Every row gives one point. To make a cloud, some directions were put in groups of two or more. Within a group, all points are equally far from the middle, so they leave a hole (a ring in 2 directions, a hollow ball in 3). The other directions are filled evenly. Then the cloud was stretched, turned, moved and blurred a little. Count the holes, and give their numbers of directions, smallest first.

Cloud (21 x 3)
[[-0.53  0.13  0.01]
 [-0.33 -0.32  0.45]
 [-0.28  0.61  0.31]
 [-0.41  0.16 -0.37]
 [-0.53  0.39  0.24]
 [-0.30 -0.34  0.15]
 [ 0.25 -0.55 -0.53]
 [-0.13 -0.45 -0.32]
 [ 0.02 -0.49 -0.19]
 [ 0.04  0.56 -0.02]
 [-0.59 -0.01  0.33]
 [-0.64  0.21  0.39]
 [-0.10  0.61  0.22]
 [ 0.25  0.49 -0.06]
 [-0.13  0.65  0.42]
 [-0.31  0.61  0.36]
 [ 0.66 -0.03 -0.47]
 [-0.45 -0.13 -0.12]
 [ 0.28 -0.25  0.41]
 [ 0.21 -0.49 -0.24]
 [ 0.26 -0.51 -0.35]]
Holes: 1 (2)

Cloud (46 x 6)
[[-0.12 -0.09 -0.78  0.16  0.18  0.62]
 [-0.22  0.31 -0.02  0.04 -0.24 -0.03]
 [ 0.02  0.22  0.34  0.00  0.29  0.88]
 [-0.23  0.32  0.05 -0.53  0.40  0.45]
 [ 0.17 -0.58  0.16  0.41  0.19  0.51]
 [-0.63  0.11 -0.16 -0.62 -0.41  0.17]
 [ 0.15  0.05  0.05  0.09  0.47  0.59]
 [-0.25 -0.33  0.16  0.56 -0.33  0.21]
 [-0.62  0.04  0.36 -0.25 -0.26  0.04]
 [ 0.42 -0.18  0.03 -0.26 -0.86  0.52]
 [-0.70  0.13  0.03  0.09  0.03 -0.51]
 [-0.14  0.00 -0.82  0.09 -0.36  0.52]
 [-0.46 -0.09  0.61  0.20 -0.12  0.51]
 [-0.09 -0.11 -0.09 -0.38  0.27  0.43]
 [-0.11  0.00 -0.34 -0.43  0.19 -0.05]
 [ 0.60  0.43 -0.51  0.06 -0.11 -0.11]
 [ 0.45  0.97  0.33 -0.01  0.21 -0.23]
 [ 0.13  0.23 -0.38 -0.29  0.53 -0.39]
 [ 0.41 -0.06 -0.96  0.16 -0.08  0.54]
 [-0.18 -0.65 -0.31  0.62  0.12  0.33]
 [-0.52 -0.38 -0.30 -0.52  0.31  0.43]
 [-0.18  0.26  0.29  0.43 -0.58 -0.26]
 [ 0.18  0.38  0.25  0.58 -0.34  0.52]
 [ 0.18  0.27  0.08 -0.44  0.17 -0.44]
 [-0.34  0.08  0.16 -0.22  0.03  0.27]
 [-0.59  0.14  0.10  0.43  0.31  0.18]
 [-0.23 -0.42  0.17  0.07  0.35 -0.47]
 [ 0.52  0.87  0.44 -0.29  0.06  0.40]
 [ 0.02 -0.56  0.61  0.02 -0.26  0.57]
 [-0.05  0.29  0.42  0.23  0.07 -0.18]
 [ 0.25 -0.06  0.36  0.56 -0.19  0.10]
 [-0.36  0.52  0.25  0.57 -0.19  0.23]
 [-0.50  0.48 -0.25 -0.83  0.54  0.00]
 [-0.11  0.67  0.01  0.55  0.32  0.24]
 [ 0.44  0.13 -0.09  0.68  0.61  0.35]
 [-0.17 -0.08 -0.19 -0.26 -0.56  0.42]
 [-0.44  0.18  0.01 -0.50  0.13  0.35]
 [-0.38 -0.21  0.04  0.32  0.16 -0.24]
 [ 0.00 -0.83 -0.30 -0.17 -0.14  0.09]
 [ 0.01 -0.11  0.25  0.37  0.77 -0.08]
 [-0.40 -0.25 -0.06  0.68 -0.16  0.42]
 [ 0.45  0.08 -0.51  0.09 -0.83  0.33]
 [-0.30  0.35  0.09 -0.42 -0.30 -0.26]
 [-0.49 -0.71  0.15 -0.56  0.07  0.36]
 [ 0.27 -0.02  0.11  0.60 -0.40 -0.62]
 [ 0.34  0.34 -0.25  0.51 -0.12  0.52]]
Holes: 0

Cloud (71 x 8)
[[ 0.08 -0.13  0.33 -0.09 -0.06  0.54  0.19  0.68]
 [-0.30 -0.24 -0.13 -0.47 -0.66  0.38 -0.15  0.18]
 [ 0.50 -0.20  0.15 -0.18  0.06  0.52 -0.52  0.14]
 [ 0.08 -0.20  0.39  0.33  0.46  0.40  0.06  0.36]
 [-0.48  0.34  0.25 -0.24 -0.12 -0.19  0.91  0.10]
 [-0.20  0.55  0.17 -0.41  0.40 -0.34 -0.59 -0.22]
 [-0.10  0.96  0.05 -0.43  0.20  0.27  0.28 -0.23]
 [ 0.12 -0.17 -0.29 -0.52 -0.62  0.18 -0.48  0.01]
 [-0.12 -0.35 -0.18 -0.31 -0.67  0.35  0.12  0.27]
 [-0.36  0.19  0.38  0.21 -0.60 -0.05 -0.27 -0.51]
 [-0.21 -0.68  0.02 -0.43  0.16 -0.52  0.57 -0.25]
 [ 0.04 -0.45  0.05  0.11  0.32  0.86  0.26 -0.24]
 [ 0.43  0.01 -0.51 -0.55  0.50 -0.07 -0.39 -0.09]
 [-0.10  0.16 -0.44  0.15 -0.10  0.38 -0.83 -0.06]
 [-0.57  0.10 -0.46 -0.47 -0.23  0.73  0.04 -0.20]
 [-0.02  0.26  0.23  0.08 -0.28 -0.18  0.46  0.65]
 [-0.28  0.43 -0.18  0.06 -0.49 -0.54 -0.66 -0.04]
 [-0.83  0.26  0.14 -0.03  0.34  0.40 -0.26 -0.16]
 [ 0.26 -0.43 -0.43 -0.28 -0.26 -0.76  0.22 -0.14]
 [-0.02 -0.32  0.07 -0.14  0.77  0.15 -0.39 -0.18]
 [ 0.07  0.30  0.36 -0.82 -0.19 -0.07  0.25 -0.47]
 [ 0.10 -0.03  0.41  0.31 -0.20 -0.05  0.16  0.57]
 [-0.52  0.17  0.37 -0.18 -0.21 -0.53 -0.13 -0.53]
 [ 0.01 -0.14  0.41  0.35 -0.51  0.09  0.12 -0.60]
 [-0.46 -0.54 -0.02 -0.54  0.23 -0.22 -0.28 -0.44]
 [ 0.32  0.00  0.03 -0.30 -0.15 -0.32 -0.55  0.52]
 [-0.22 -0.42  0.18  0.26  0.00  0.89 -0.06  0.02]
 [ 0.57 -0.21 -0.03 -0.55  0.60  0.18 -0.23 -0.09]
 [ 0.03  0.02  0.02  0.22 -0.49  0.02 -0.32  0.56]
 [-0.37 -0.11 -0.68  0.25 -0.06 -0.16 -0.59  0.02]
 [-0.17  0.08  0.00 -0.44 -0.27 -0.92  0.23 -0.35]
 [-0.39 -0.16  0.11 -0.79  0.21  0.59  0.39 -0.29]
 [-0.31  0.04 -0.84 -0.28  0.28 -0.02  0.15 -0.48]
 [-0.29 -0.47  0.08 -0.21 -0.55 -0.25  0.36 -0.46]
 [-0.67  0.18  0.05  0.30 -0.06 -0.45 -0.07 -0.61]
 [-0.71 -0.24 -0.25 -0.45 -0.23  0.20 -0.41 -0.38]
 [ 0.23  0.35 -0.39 -0.39 -0.39 -0.55  0.50 -0.01]
 [ 0.25  0.75 -0.10 -0.32 -0.28 -0.44 -0.36 -0.10]
 [-0.33 -0.46  0.16 -0.42 -0.49  0.00 -0.28  0.27]
 [-0.39 -0.01 -0.06  0.26 -0.27 -0.78 -0.03 -0.58]
 [ 0.10  0.09 -0.16 -0.04 -0.48 -0.60 -0.32 -0.70]
 [-0.18 -0.14  0.35  0.48 -0.43  0.07 -0.20  0.30]
 [-0.11 -0.73  0.16 -0.10  0.38 -0.04  0.36 -0.54]
 [ 0.32  0.41 -0.49 -0.43  0.22 -0.08 -0.10 -0.75]
 [-0.14  0.41 -0.19  0.22 -0.37  0.09  0.10  0.65]
 [ 0.06 -0.12  0.28 -0.54 -0.11  0.76  0.72 -0.18]
 [ 0.29  0.06  0.10  0.17 -0.69  0.10 -0.20 -0.64]
 [-0.10  0.50 -0.23  0.01 -0.13  0.72  0.22 -0.79]
 [ 0.26  0.05  0.32  0.01 -0.11 -0.15  0.96  0.16]
 [-0.16  0.77 -0.49  0.22 -0.37 -0.19 -0.05  0.12]
 [ 0.87 -0.16 -0.19 -0.29 -0.18 -0.04 -0.01 -0.20]
 [-0.24  0.28  0.16 -0.30 -0.70  0.47  0.48 -0.39]
 [-0.07  0.46 -0.14  0.10 -0.83 -0.25  0.09 -0.01]
 [-0.76 -0.09  0.07 -0.30  0.41 -0.32  0.42  0.53]
 [-0.16  0.36  0.35  0.20  0.74  0.07  0.39 -0.20]
 [ 0.30  0.83 -0.39 -0.13 -0.36  0.21  0.28 -0.17]
 [-0.41 -0.44 -0.32  0.08  0.36  0.19 -0.30 -0.48]
 [ 0.33  0.24  0.69  0.18 -0.25  0.32  0.12 -0.14]
 [ 0.38  0.02  0.37 -0.03  0.52 -0.42  0.08  0.54]
 [-0.08  0.81  0.20  0.07 -0.29  0.74  0.06 -0.04]
 [ 0.01  0.97  0.09 -0.53  0.06  0.19  0.17 -0.19]
 [ 0.05  0.05  0.05  0.47  0.39 -0.32  0.85 -0.08]
 [ 0.09 -0.08 -0.30  0.34  0.43 -0.34  0.49 -0.61]
 [ 0.41  0.09 -0.34 -0.51  0.20 -0.19 -0.65  0.26]
 [-0.01 -0.33 -0.68 -0.10 -0.08 -0.38  0.66  0.08]
 [ 0.24 -0.11 -0.18  0.12  0.60 -0.50  0.57 -0.51]
 [ 0.70  0.62 -0.28 -0.26 -0.20 -0.03  0.09 -0.26]
 [-0.69  0.12 -0.08 -0.04 -0.34 -0.63 -0.53  0.04]
 [ 0.03  0.47 -0.23  0.17  0.03  0.19  0.21  0.70]
 [-0.14 -0.04  0.29 -0.35 -0.55 -0.22 -0.03 -0.71]
 [-0.28 -0.12  0.03 -0.16  0.65 -0.94 -0.20  0.23]]
Holes: 2 (2, 6)
